Each row of a before or after table is a point. The points were changed in one or more steps. Then noise was added and the rows were shuffled. The steps act on how far a point lies along the listed directions, d1 being the first. Write out the steps. A step turns or swaps two directions, mirrors them in a line or flattens them onto one, adds a multiple of one to another, or multiplies one. Angles are multiples of 10 degrees, from the lower direction toward the higher: turns from -170 to 170, lines from 10 to 170 but not 90. Use the fewest steps. Two steps may share a direction if one is a turn and the other turns, adds or multiplies; they go together, in the order done. Otherwise the lowest direction goes first.
(in the rows, 100 means zero)

Directions:
(1): 42 71 69
(2): 66 99 163
(3): 74 166 87
Before (11 x 3):
137 75 130
80 25 124
90 95 79
114 187 113
124 126 130
78 189 65
82 46 125
68 100 79
115 107 132
74 107 174
129 90 109
After (11 x 3):
87 105 79
133 109 135
73 104 172
62 53 117
77 119 77
117 75 104
121 56 121
43 38 104
116 90 133
152 164 134
122 197 85
Steps: turn d1 and d3 by 30 degrees

Directions:
(1): 147 65 78 45
(2): 47 38 85 100
(3): 57 141 86 44
(4): 105 114 23 126
Before (11 x 4):
128 167 36 68
100 54 5 110
183 127 86 73
173 127 101 98
124 124 124 120
81 178 50 119
102 176 65 153
86 133 73 159
138 104 108 102
71 125 31 147
88 101 70 61
After (11 x 4):
138 104 111 102
120 125 120 122
117 165 45 143
109 46 17 88
186 123 102 67
93 171 32 108
88 117 13 128
86 99 78 56
140 157 37 52
93 125 54 147
173 123 113 94
Steps: turn d1 and d4 by -20 degrees

Directions:
(1): 115 131 113 151 102 20
(2): 131 148 169 62 125 112
(3): 35 124 141 146 75 133
(4): 125 172 45 117 92 134
(5): 44 121 76 82 174 84
Before (9 x 6):
147 89 48 81 142 73
132 124 122 69 129 160
156 111 153 94 68 119
141 102 78 86 66 57
141 132 64 99 97 119
125 181 133 53 167 141
66 82 32 65 162 72
45 130 148 141 165 46
96 75 6 31 176 36
After (9 x 6):
127 56 40 52 141 49
136 113 115 94 93 111
170 71 79 85 104 87
145 141 123 95 124 127
126 91 102 89 47 91
119 136 146 114 67 138
175 47 23 31 116 37
60 119 83 90 178 91
159 183 120 65 161 123
Steps: multiply d1 by 0; flatten d2 and d4 onto the line at 30 degrees; turn d3 and d5 by 40 degrees

Directions:
(1): 94 33 92 79 131 95 177 58
(2): 102 55 73 33 120 61 61 156
(3): 60 43 139 108 70 99 38 49
Before (10 x 8):
92 91 98 100 107 95 74 95
79 37 97 74 102 77 72 98
115 93 106 112 109 91 85 123
112 87 106 77 103 88 79 103
116 77 65 95 144 96 185 108
93 80 95 79 107 65 66 127
103 52 76 58 154 84 178 106
99 74 87 87 140 106 180 80
95 104 103 80 108 98 85 99
100 110 104 103 93 106 82 116
After (10 x 8):
90 88 101 101 106 95 70 93
95 104 104 80 107 98 85 99
103 79 83 86 143 106 186 85
123 86 58 94 149 96 196 117
73 30 102 75 98 77 64 91
91 78 97 79 107 65 64 125
108 59 72 57 158 84 186 113
111 86 107 77 102 88 78 101
115 93 106 111 109 91 85 124
100 110 104 103 93 106 82 116
Steps: multiply d3 by 1.3

Directions:
(1): 79 26 113 72 80 68 147 141 144
(2): 119 82 153 92 48 188 100 99 98
(3): 55 70 146 112 135 98 19 93 130
(4): 53 72 123 106 130 107 129 109 8
(5): 127 107 102 162 107 105 86 195 97
Before (10 x 9):
70 112 65 34 62 62 135 62 85
120 109 56 136 113 60 68 166 132
182 147 56 126 49 136 108 147 106
99 100 123 64 82 132 93 63 111
111 133 62 101 102 107 141 50 33
90 111 83 99 132 19 34 139 156
87 111 60 118 137 10 70 156 151
99 61 133 45 71 115 113 30 154
81 83 91 100 124 38 103 158 105
69 81 110 79 104 68 99 79 102
After (10 x 9):
35 103 90 40 86 68 108 57 51
108 82 59 125 106 52 95 183 119
83 98 64 113 135 3 88 165 146
69 97 113 87 105 74 74 70 111
106 135 68 106 108 104 126 48 33
133 82 81 113 59 119 167 177 45
102 100 69 83 109 0 77 150 159
71 98 105 112 145 43 54 144 95
105 93 117 56 77 125 106 68 115
79 47 146 39 76 114 121 36 129
Steps: turn d1 and d4 by 60 degrees; turn d3 and d4 by -60 degrees

Directions:
(1): 48 152 55 111 120 151 141 73 43 151 110
(2): 131 143 159 30 48 110 139 140 62 111 112
(3): 133 150 136 161 108 75 36 106 80 145 156
(4): 191 139 61 84 128 116 136 65 159 112 113
Before (12 x 11):
87 116 135 88 54 117 108 138 73 86 103
169 120 79 139 146 77 83 86 191 102 113
103 90 116 100 69 100 109 124 64 121 105
79 120 41 111 135 116 107 59 92 130 104
49 70 95 70 98 90 110 118 97 62 36
99 38 135 99 83 63 63 134 127 12 73
95 51 139 91 50 83 83 148 86 73 90
45 69 64 144 145 109 95 57 103 82 83
69 32 81 96 88 80 124 108 94 72 62
127 94 35 115 147 98 106 40 143 125 95
98 141 62 136 120 111 124 70 127 120 124
55 120 150 104 60 89 93 136 21 105 120
After (12 x 11):
81 123 49 107 130 118 111 65 89 129 98
133 97 43 102 137 99 112 51 137 125 95
83 112 131 95 54 114 101 135 75 89 102
41 115 133 118 73 92 94 128 21 110 120
79 13 86 100 86 66 107 115 112 55 60
96 88 109 105 72 101 108 119 64 120 104
93 149 65 126 113 115 133 74 124 125 130
95 41 131 100 58 80 71 144 92 69 91
58 51 100 70 100 73 94 122 115 46 32
102 28 133 105 89 56 53 130 135 3 66
46 61 66 147 146 107 90 57 109 76 85
167 138 87 120 135 86 95 91 173 113 115
Steps: add 0.5 times d3 to d1; add 0.3 times d4 to d2

Directions:
(1): 48 121 49 59 103 96 86 24 77 122 64 53
(2): 91 95 74 107 111 117 97 151 5 152 148 83
(3): 131 111 77 125 69 108 34 75 152 171 145 105
(4): 58 122 187 69 106 136 81 125 126 121 111 39
(5): 110 88 88 74 159 98 29 89 95 29 155 90
(6): 163 124 65 22 125 82 141 134 133 121 107 71
Before (13 x 12):
78 101 128 110 73 95 119 81 126 104 59 110
112 89 70 135 62 69 108 97 107 111 100 123
117 109 51 124 77 113 104 117 63 176 111 104
103 91 111 106 84 95 135 97 119 108 51 109
105 113 77 100 50 99 90 52 147 128 92 89
148 109 81 69 70 104 143 107 145 134 73 86
119 105 76 128 75 83 129 99 127 109 75 127
123 97 111 94 122 94 103 92 137 58 109 97
105 118 69 118 98 113 85 125 43 167 146 92
111 94 85 95 92 89 137 123 132 95 72 105
70 108 76 69 81 91 128 68 100 130 52 99
64 96 55 89 115 121 62 91 41 110 135 84
69 110 88 93 68 96 122 56 105 106 46 94
After (13 x 12):
34 124 53 67 70 93 113 5 89 121 23 63
73 103 126 106 73 96 117 76 125 106 56 104
34 123 37 40 83 87 120 12 82 146 26 66
115 110 39 122 77 110 105 108 58 177 106 104
121 89 90 103 91 89 139 136 135 91 78 116
124 84 67 144 60 66 112 104 107 105 104 136
136 92 122 103 122 95 105 111 142 52 118 108
149 109 79 69 70 103 144 107 145 132 73 87
105 90 112 107 84 95 136 99 119 106 52 112
103 120 65 115 99 111 85 119 40 167 145 90
131 99 75 138 75 80 133 109 129 103 79 141
34 107 25 66 116 118 54 47 29 123 115 58
82 123 53 83 52 97 84 19 137 137 76 69
Steps: multiply d1 by 2.5; multiply d4 by 1.3

Directions:
(1): 55 75 118 46 130 51 108 107 117 78 78 133 121 28
(2): 96 159 96 111 95 106 110 195 154 63 93 83 106 98
(3): 143 95 99 124 110 93 48 128 103 145 46 163 148 109
(4): 115 70 89 76 75 96 24 86 179 116 116 68 69 84
(5): 111 74 179 101 93 91 138 109 142 131 160 112 138 127
(6): 32 129 91 105 99 132 52 117 77 128 169 144 100 86
Before (8 x 14):
112 47 152 96 107 65 62 117 126 195 128 191 175 94
99 66 108 60 111 64 141 93 114 74 72 87 105 70
139 69 117 132 79 89 89 59 128 98 61 105 125 112
162 155 58 151 91 75 129 139 115 58 28 55 114 121
81 94 75 61 78 91 73 43 112 95 79 72 43 88
83 80 142 58 80 87 83 118 169 117 138 85 106 73
147 78 168 131 77 96 134 119 130 157 125 109 123 149
94 104 112 107 85 103 89 88 91 120 121 118 94 104
After (8 x 14):
102 90 89 101 98 106 42 122 110 145 102 145 123 95
81 179 34 143 54 131 40 130 140 85 161 33 53 112
101 91 123 90 96 79 128 82 94 96 93 104 96 92
86 81 167 100 74 102 143 103 136 132 184 83 88 119
53 99 113 124 77 117 81 61 98 97 147 115 103 93
107 126 143 124 97 115 131 145 74 136 109 138 153 130
156 73 146 139 81 102 165 83 82 155 148 91 126 173
41 117 89 69 117 80 90 80 49 106 57 164 104 63
Steps: turn d1 and d3 by 110 degrees; add -1 times d2 to d1; turn d4 and d6 by 150 degrees

Directions:
(1): 129 132 100 96 176 129 132 80 149 113 171 128 161 105 45 133 50 164 65 118
(2): 53 81 101 34 117 157 68 76 105 45 137 100 5 54 127 148 63 110 66 70
(3): 185 54 109 77 129 137 38 105 36 118 57 112 116 86 62 186 144 107 122 98
(4): 155 80 138 30 161 71 81 102 151 49 90 69 92 153 105 27 119 123 137 47
Before (8 x 20):
90 115 109 104 132 102 104 98 127 99 142 100 119 97 81 89 82 135 77 107
98 87 113 79 120 103 98 82 107 76 111 90 81 85 110 94 83 105 91 90
195 100 111 100 153 87 96 111 84 129 87 108 177 126 55 115 122 110 118 108
77 82 103 72 91 107 100 91 105 67 98 93 76 108 120 75 87 97 104 79
137 67 110 76 118 117 55 102 55 77 66 96 71 79 95 147 139 89 123 95
101 102 107 90 103 100 105 105 101 104 88 96 89 91 90 89 109 113 108 98
115 100 103 91 126 105 104 89 115 101 103 103 120 107 98 93 96 100 99 96
74 105 90 108 67 115 101 104 80 98 108 103 78 66 106 132 110 88 80 103
After (8 x 20):
140 90 113 87 100 86 88 115 92 93 80 88 111 108 90 93 143 99 117 84
96 112 111 98 136 102 101 98 128 95 140 98 118 99 80 89 84 137 80 104
90 108 93 105 110 110 112 86 111 106 112 109 114 94 103 103 84 95 86 105
80 95 100 102 78 84 120 98 109 87 91 93 107 123 114 52 93 91 111 92
83 121 74 127 100 140 112 91 63 133 136 132 114 51 83 184 63 95 54 136
101 103 108 117 103 75 123 92 111 101 103 90 120 104 104 65 90 98 99 107
88 108 102 101 94 100 112 104 100 110 91 98 90 86 92 91 104 109 103 105
104 109 87 161 66 77 112 115 56 129 66 105 129 91 92 112 134 68 118 140
Steps: turn d2 and d3 by 150 degrees; turn d3 and d4 by 120 degrees

Directions:
(1): 78 81 26 35 93 82 69 47 47 83 147 188 101 85 131 67 70 99 73 87 85 80 120 81
(2): 69 69 100 107 29 37 112 132 99 109 79 117 67 39 105 140 88 51 71 80 76 135 10 93
(3): 63 127 101 80 101 104 31 111 104 76 109 84 85 104 100 74 195 77 63 194 68 147 96 70
(4): 33 70 92 15 73 125 95 112 49 114 72 38 139 97 89 106 130 120 127 48 115 147 120 147
(5): 72 146 79 111 116 53 31 109 101 142 126 71 154 113 75 84 26 100 82 134 166 105 52 139
Before (14 x 24):
131 116 126 127 101 115 116 114 143 91 83 95 80 98 87 102 108 86 116 98 89 98 87 112
128 105 122 132 85 85 125 118 154 93 85 43 98 108 95 115 102 84 93 81 101 123 93 107
91 107 130 141 80 90 118 117 106 109 76 72 87 78 103 114 121 83 98 99 98 114 77 92
146 71 180 150 86 152 175 148 142 88 25 63 69 97 89 144 185 86 149 92 72 111 107 93
88 80 113 108 77 101 144 127 102 128 62 51 109 86 79 147 81 114 126 71 121 134 79 122
75 113 89 88 120 64 100 101 102 139 123 54 155 108 74 104 38 115 106 90 161 115 83 162
154 66 120 119 100 123 190 81 117 70 87 124 56 77 100 131 99 117 117 59 67 68 138 86
52 75 92 27 71 78 90 116 77 121 91 75 106 90 91 109 88 95 126 55 109 126 99 134
134 109 84 130 100 70 113 92 112 99 142 154 73 90 103 113 54 108 81 92 92 74 94 77
62 65 95 58 65 96 137 129 83 116 60 46 110 111 91 122 102 122 134 40 129 122 92 148
97 98 84 103 97 96 103 96 79 114 100 76 131 95 96 116 25 105 130 61 135 96 91 157
80 93 106 81 99 131 110 97 88 88 79 65 97 108 98 102 141 124 103 83 85 106 105 110
66 74 32 33 82 94 55 62 53 67 141 174 54 80 101 89 161 69 55 138 42 125 93 66
84 110 59 97 75 63 84 109 97 133 97 123 114 82 110 127 31 87 103 69 126 104 59 144
After (14 x 24):
48 98 19 4 115 112 22 53 35 94 156 121 114 113 82 66 127 105 81 134 96 115 122 111
141 131 100 167 119 67 95 113 158 94 108 115 57 128 105 87 103 92 81 169 106 75 74 72
104 122 110 117 124 122 89 95 113 81 97 85 84 119 105 83 139 117 80 130 81 88 98 89
112 116 122 101 111 123 111 113 122 102 82 71 111 108 81 101 100 102 131 78 111 96 99 143
105 121 65 126 79 55 85 102 118 121 103 148 93 78 112 127 43 73 86 96 112 94 46 119
92 127 121 134 109 96 94 112 99 121 91 58 118 102 91 101 101 103 106 114 127 105 88 117
135 103 92 155 89 71 114 97 124 89 110 134 64 67 111 123 48 70 91 107 80 80 57 101
152 132 161 153 157 162 113 132 142 109 60 22 137 159 71 96 138 125 160 138 143 85 139 129
134 125 117 174 120 88 110 119 144 117 97 83 97 103 75 120 69 105 95 152 125 106 75 90
120 128 103 122 111 51 58 99 132 98 135 135 71 101 97 84 87 66 79 152 88 91 85 73
129 110 113 128 101 90 116 116 150 97 86 34 109 125 90 114 92 92 93 86 112 116 97 117
152 109 103 115 156 133 146 65 117 95 114 82 116 122 79 95 57 150 127 84 131 51 172 125
113 85 114 133 75 38 150 111 140 94 115 123 62 55 102 133 87 57 75 111 80 114 37 88
101 87 78 74 93 84 119 99 73 115 123 111 109 92 94 124 41 129 105 37 120 96 113 121
Steps: swap d2 and d5; mirror d3 and d4 in the line at 20 degrees
